Every row gives one point. Before rounding, the points of a table are all equally far from one centre. They may lie mostly on one side of it. Where is the centre, to within rounding?
In the rows, 128 means zero.

Points, 7 rows:
[[175 158 155]
 [182 154  87]
 [146  92 137]
 [148  94 143]
 [157 161 156]
 [180 135 160]
 [181  99 142]]
Centre: [159 133 120]

Points:
[[135 139  92 105  88 154  94 117]
 [140 154 133 140 151 118  52 106]
 [102 137 111 102 173 119  64  79]
 [ 68 144  82 138 168 120 103 142]
 [126 123 100 161 167 135 132 103]
 [ 86 211 136  95 152 123  98 115]
 [105 156  76 159 117 149 115 144]
 [115 148 113 103 186 113 111 158]
 [ 61 123 105 125 136  92 117 135]
 [117 171  91 108 126 147  51 129]
 [ 58 166 104  99 166 131 110 143]
 [138 162 126  80 184 115 100 117]
 [146 159 103 106 134  86  64 113]
 [105 185 116  59 135 113  88 106]
 [ 79 188  99 129 122 151  64 108]]
Centre: [108 155 115 119 136 125 107 113]

Points:
[[118 131 140 101 106 143 113 152  75 134 201]
 [156 133 117 109 114 160  85 174  82  99 199]
 [159 118 138 144 172 157 141 173 105  91 165]
 [158 126 155 114 159 131 118 183 112 141 173]
 [148 172 145 142 140 157 125 170  53 124 172]
 [176 150 108 138 133 170 146 172 118  66 154]
 [148 203 113 123  86 158 126 141  83 145 166]
 [164 128  72 120 147 181 147 179  94  94 148]
 [145 156 111 134 172 183 101 176  83 131 127]
 [120 154 103 121 176 157 123 142  76 110 200]
 [139 143 152 142 166 129  99 186  96 124 172]
 [172 138 136 136 151 134 162 113  62 126 158]
 [138 136 137  89 129 144  69 123  86 148 157]
 [159 176 114 148 143 141 105 172  62  78 157]
 [160 155  63 135 144 118  86 187  86 112 151]
 [173 156 120 145 123 123 105 111  87 121 210]
 [151 151 147 129 112 128 120 137  54 102 194]
 [147 161 156 133 149 112 119 122  90  89 121]]
Centre: [144 144 106 129 126 141 121 143 105 121 152]

Points (23 x 18):
[[153  99 135 127 134 153 116  46 112 156 143 173 124 142 124 125  83  78]
 [121 117 131  99 132 166  58  99 145 140 152 123 108 114 146 128 154  42]
 [144  91 103 110  99 125  96  92 150 159 140  50 134 117 136 100 114  93]
 [159  92 128  81 126 126  88  70 144 148  84 158  87 102 134 134 145  88]
 [109 100 154 116  80 128 114  39 136 119 123 104 131 175 146 154 138  82]
 [166 112 135 113 107 167  60  77 128 138  84 152 157 156 142 111 154  78]
 [149 118 163  89 107 125  75  89 143 149 102  64 110 153 114 102 163  76]
 [132 103 147 121  94 144  85  34 158 152 123 135 102 132 158  94 112 131]
 [132 107 142  92 116 148  91  59 103 146 100 117 130 127 189 145 164  79]
 [123 116 161 182 148 158  68  56 136 165  96 159 109 104 135 136 143  94]
 [ 97 108 137 110 135 122  77  70 166 143 153 113 142 137 165 168 165 109]
 [101  90 146 145  85 138 115  66 178 145  88 148 145 140  75 120 134  74]
 [112 110 166 105  60 156 110  49 155 155 124  98 108 174 130 131 160 101]
 [162  82 104  62 105 161 113  72 141 142 130 148 125 135 155 143 158 110]
 [146 126 149 114 119 159  93  54 128 166 121  91 106 180 174  91 188  82]
 [114  84 141 112 118 161 115  36 175 162 142 114 146 124 156  99 113  99]
 [ 91 146 154 137 134 178 110  50 139 187  94 140 133 140 148 111 126  99]
 [118 151 154 178 149 134 119  61 161 184 100 149 136 125 121  84 140  78]
 [ 98 123 113  90 118 189  91  78 107 137 127 174 112 120 138 113 141 100]
 [ 81 104 177 125 137 155 107  47 111 175 127 117  97 119 146 110 175  65]
 [114 135 117 143 120 159 111  78 177 194 164  78 122  95 117 117 163 103]
 [140 108 180 124  79 148 114  63 104 192  85  97 113 154  99 123 143 114]
 [171 113 158 118 106 146  69  57 108 169 128 128 126  93 110 137 144 123]]
Centre: [132 100 128 142 126 142 119  97 133 150 124 122 115 143 125 119 153 100]

Points, 31 rows:
[[169 131 150 171 114 175 165 105 109  82  86 100 105  89 146 103 157 121
  127 187  95 138 172 131]
 [130 153 174 126 114 170 110 126  84  98  73  96  57 119 145 105 162  88
  147 172  90 128 132 127]
 [104 125 184 132  97 181 126 107 107 151 100  94  83 103 151 105 189 101
  145 177  89 150 168 106]
 [123 124 205 142 134 178 104 106 101 105  69 107  69 131 161 124 177 107
  116 169 126 103 145 112]
 [149 153 145 126 117 201  88 102  92 108  85 110  88  98 161 120 172  88
  137 179  95 120 160 142]
 [163 131 177 104 126 164 107  87 137 107  59 103  87 129 173 119 181  90
  135 146 112 114 154 142]
 [136 123 172 131 111 187 142  73 118  83  72 103 121 104 185 139 165  79
  127 191 100 125 150 110]
 [115 147 191 102 117 168 144 134 121 117  80 108  61  98 156 119 116  91
  127 179 113 138 173 125]
 [130 107 178 115 117 169 138 120 122 112  69  94 101 136 175 121 169 123
  154 179  84 112 173  91]
 [124 108 136 104  94 149  95  90 144 115  60  85 110 139 171 128 149 102
  167 185 123 139 152 138]
 [153 107 152 124 135 148 133  90 145 113  71  94  98 125 201 134 173  81
  131 164  89 114 159 117]
 [141 124 188 136 110 175 110 120  93  90 107  93  82 127 179 122 164  71
  120 182 101  84 140 140]
 [158 135 175 160 126 144  97 135 120 118  66  81  91 111 179 122 155  77
  141 152  65 129 133 132]
 [149 149 149 124 114 183 111  96 116 150  70 110  81 121 185 128 155 102
   94 176  79 121 150 106]
 [124 153 182 133 156 174  98 105 127 115  88  91  70 126 180 142 158  97
  142 182  88 126 168 124]
 [121 126 165 116 133 181 103 117 129 104  87  52  82 110 174 100 145  91
  125 158 105 151 186 131]
 [162 135 149 104 116 145 115 113  93  82 114  99  55  90 155 130 158 100
  132 172 104 101 156 123]
 [118 132 169 123  78 190 106 106 128  89  74 100  81 111 179 106 145  66
  124 138  85 121 165 116]
 [129 118 168 104 115 196 116  86 131 112  80  98  99 102 149 103 182 115
  130 179 131 105 179 119]
 [149 123 197 110 113 183 108 124 105 114  50 109 103 108 176 123 161  69
   93 168 106 119 158 142]
 [133 134 174 120 143 158  76 108 118  94  98  72  94 103 166  73 160  88
  127 176  91 109 156 151]
 [117 123 182 107  85 178 128 100 144 104 110 136  92 111 138 128 186  95
  159 193  93 126 143 114]
 [130 132 145 147 133 163 132  98 131  92  68 106  71 170 159 102 189 103
  130 170  82 142 171 142]
 [150 123 161 136 131 177 121 117 112  78  83 121  69 103 175 128 156  83
  146 170  97 113 170 113]
 [128 121 138 100 119 183 127 114 163 117  76 106  89 110 164 143 144  77
  127 168  87 105 125 117]
 [112 112 191 145 124 147  98 133 107  93  76 127  91  91 201 132 168  78
  123 173  87 150 172 126]
 [146  91 176 128 117 186 107 100 111  76  83 132  67 128 170 144 159  98
  132 156  92 129 157 133]
 [118 127 152 105 131 177 127 129 119 148  74 110  92 135 167  97 146  76
  154 159 106 140 155  97]
 [121 129 175 123 102 179  96  90 130 132  69 101  55 131 163 125 169  94
  129 169  97 155 169 118]
 [135 117 178 132 139 181  99  74 133 106  69 118  81 125 175 138 136 100
  111 173  95  98 186 159]
 [143  96 164 101 120 170  84  87 114  96  83 112 109  83 181 131 148  87
  154 156 109 127 176 135]]
Centre: [117 132 158 137 111 133 117 108 115 111 104 111 129 125 131 131 145 104
 107 153 101 131 159 133]

Points:
[[190 155 120 164 133 157 111 136 124 156 141 129  83 160  98 107  99 115
  102 130  66  68 157  95]
 [157 143 149 122 143 190 132 115 111 168 146 174 129 194  61 130 154  73
  108 183 119 130 127  80]
 [170 134 108 122 121 190 132 186 124 178 158 148 127 159 107 128 116 105
  118 156  89  93 131 103]
 [177 145 129 160 148 182 116 155 146 164 155 159 125 121 109 167 143 100
  133 133 106  70 143  86]
 [167 145 131 106 162 186 123 162 162 153 115 157 133 159  61 143 138 100
   96 161  68 116 141  74]
 [153 152 101 147 122 192 122 186 168 166 131 157 125 169  72 147 142  99
  148 160 122 109 170  60]
 [188 183 131 164 125 174 139 153 119 164 148 166 107 147  73 102 130 105
  122 153  94  91 139  88]
 [161 155 119 105 157 195 125 167 122 168 109 131 117 151 108 147 121 109
  104 176 115 108 146  58]
 [196 176  96 146 150 176 104 182 175 176 134 161 101 168  72 118 143  99
  104 156 112 123 126 115]
 [168 116 124 152  94 200 117 144 133 133 120 164  89 159  75 120 131  81
  119 154  79  89 121  90]
 [141 158 111 112 143 188 133 160  98 160 146 124 111 141 104 133 142  67
  107 206 128 121 103  75]
 [180 126 165 116 120 181 105 122 118 169 127 178 118 170  78 150 116  99
  119 161 110 137 148  89]
 [169 169 116 125 116 172 133 173 124 171 143 120 141 154 106 146 111 102
   79 193 104 109 151 110]
 [185 124 113 139 148 181  95 179 113 153 136 154 135 162  77 125 104  79
  104 168 127 118 171  69]
 [166 159  94 138 164 203 110 170 149 163 136 104 158 167 110 141 152 119
  126 158  78 119 140  64]
 [141 140 119 155 121 193 109 181 146 191 126 149 103 132  89 130 127 103
  103 184  92 136 122  92]
 [150 175 126 119 130 172 126 157  97 161 136 159 131 118  86 102 119  83
   91 166  78 119 134  81]
 [151 168 103 139 140 182  99 159 123 151 136 121  91 195 119 105 127  88
   71 181  85 101 122  96]
 [144 113 134 154 134 207  99 163 119 148 149 158  90 148  62 142 116  79
  110 155 104  81 130  90]
 [179 146  87 157 143 176  94 181 111 177 146 142 118 158  72 138 104  87
  109 167  84  99 128 102]
 [134 148 137 161 136 185 127 162 113 134 145 147 132 188  95 109 118  81
   85 158  90 117 155  60]
 [165 170  94  96 173 186 120 178 119 172 125 151 120 182  83 108 119  75
  119 172 127 107 116 106]
 [169 113 108 177  93 152 142 175 130 168 130 171 105 157  82 133 104 105
  120 166 115 121 138  70]
 [167 155 100 119 132 178 127 172 153 121 136 173  85 183  94 124 140  82
  105 165  90 122 132  67]
 [159 151 107 141 130 199 106 123 135 154 182 167 114 182  55 126 158  46
   98 126 116  92 124  91]
 [146 149 109 176 145 209 137 151 145 151 126 157  91 177  79 138 161  77
   98 163 102 142 142  93]
 [158 143 129 176 152 172 149 182 141 173 124 143 136 153  80 124  88 101
  128 158  88 106 130  85]
 [181 168 134 110 132 176 117 173 138 157 134 142 120 135  97 133 102 104
  114 181  79 122 149  91]
 [166 159 106 180 139 193 140 163 142 152  96 130 145 148  91 123 128  94
  123 181  89 106 137  65]]
Centre: [123 130  92 134 142 129 105 103 149 128 139 119 130 148  74 111 136 125
 127 150 137 119 133 114]

Points, 30 rows:
[[108 110 143 105  90  81 106 119 100 134 145 141 114 152  90 172 127  37
  124 125 168 142  91  80]
 [116 115 126 133 121 129 105 136 102 158 138 138 130 174  70 126 147  27
   94 140 157 121  89 103]
 [146  96 124 137  75 112 102 134 117 145 155 120 122 177  99 150 144  20
  104 126 163 117  95 104]
 [130 123 164 126  86 100  90 141 102 140 135 155 135 182  64 146 123  43
   95 137 170 150 112 117]
 [120  98 152 103 107  76  79 139 119 162 146 143 121 157  99 150 126  51
  101 122 145 107 107  95]
 [114  96 146 134  96 111 112 116 117 145 139 162 105 174  89 148 120  30
   83 131 153 123  84 146]
 [105  86 146 138  93 108 104 132 104 130 162  95 112 158  84 146 140  26
  112 137 165 151 137 106]
 [114 116 105 159  91 102 115 161 105 123 149 124 147 165  67 159 131  36
   93 134 169 109  95  90]
 [134 134 119 144  86  86  70 145  89 126 134 152 106 174  99 161 131  44
   89 140 167 136  84 115]
 [152 123 172 125  79  94 119 115 113 123 168 122 127 155  80 140 139  47
  100  96 159 151  99  81]
 [123 106 169 191 103 104 102 152 120 136 154 130  91 164  65 135 148  50
  126 136 170 129  95 107]
 [ 90  90 137 141  91 106  98 135 104 128 148 148 117 167 106 175 130  27
  109 124 175 124 113  87]
 [120  92 152 120  90 123 120  83 119 138 157 133 117 181  89 162 151  24
  114 129 135 143 107 132]
 [114 131 175 138  90 116 124 107 102 115 138 141 121 160  87 135 119  49
  114 134 174 126  65  79]
 [140 116 148 129  85  99  77 128 112 140 137 133 127 174  64 151 105  43
  102 126 168 122  92 120]
 [102 130 130 116  87 112  88 127 111 153 161 147 123 166  80 140 115  46
  122  90 162 141 110  99]
 [114 122 139 165  86  92  81 134 120 144 123 139 156 185  73 144 141  44
  106 131 176 105 124 104]
 [114 120 107 131  84 121  97 132 125 122 147 135 140 176  76 172 136  21
  113 131 160 140  95 112]
 [104 116 152 124 107 136 113 120 124 173 137 135 104 170  90 155 128  16
  108 110 153 139 108 110]
 [111 128 156 143  74 115  91 134 119 102 158 123  99 163  62 149 131  58
  117 144 171 149  85 117]
 [106 150 128 156  94 120  68 136 104 128 137 133 147 143  83 131 150  27
  111 124 166 134 104 107]
 [143 103 126 168  91  77 101 122 101 121 130 143  81 144  79 111 150  28
  112 138 166 140  95  90]
 [105 129 147 132 112 110 108 123 111 113 149 153 137 202  83 160 144  46
   82 136 166 145 103  97]
 [112 112 126 138  73 103 120 117 115 118 148 110 124 188  81 154 110  16
   84 128 140 120 102 107]
 [107  87 156 130 117 114  92 143  89 127 140 156 122 162  76 151 122  41
  103 158 172 133 106 110]
 [123 125 144 154 101  84  85 129 121 134 165 135 135 160  50 157 153  32
  129 139 153 129 104 116]
 [134 109 131 150  63  78  75 137 114 123 157 131 129 157  86 154 133  61
  120 115 185 134  98 111]
 [119  84 152 127 105  98  93 129 112 119 142 142 129 159  59 125  97  48
  128 127 163 115  95 110]
 [117 108 127 114  97  88 105 154 102 128 153 121 124 184  74 157 123  47
  125 134 173 129  99 126]
 [118 108 140 135  87 127  80 149 108 139 143 154 121 183 107 133 130  36
  122 144 168 123  91 101]]
Centre: [135 125 131 156 102 115 129 125 107 125 118 136 115 142 102 153 132  89
 118 128 120 129 130 111]
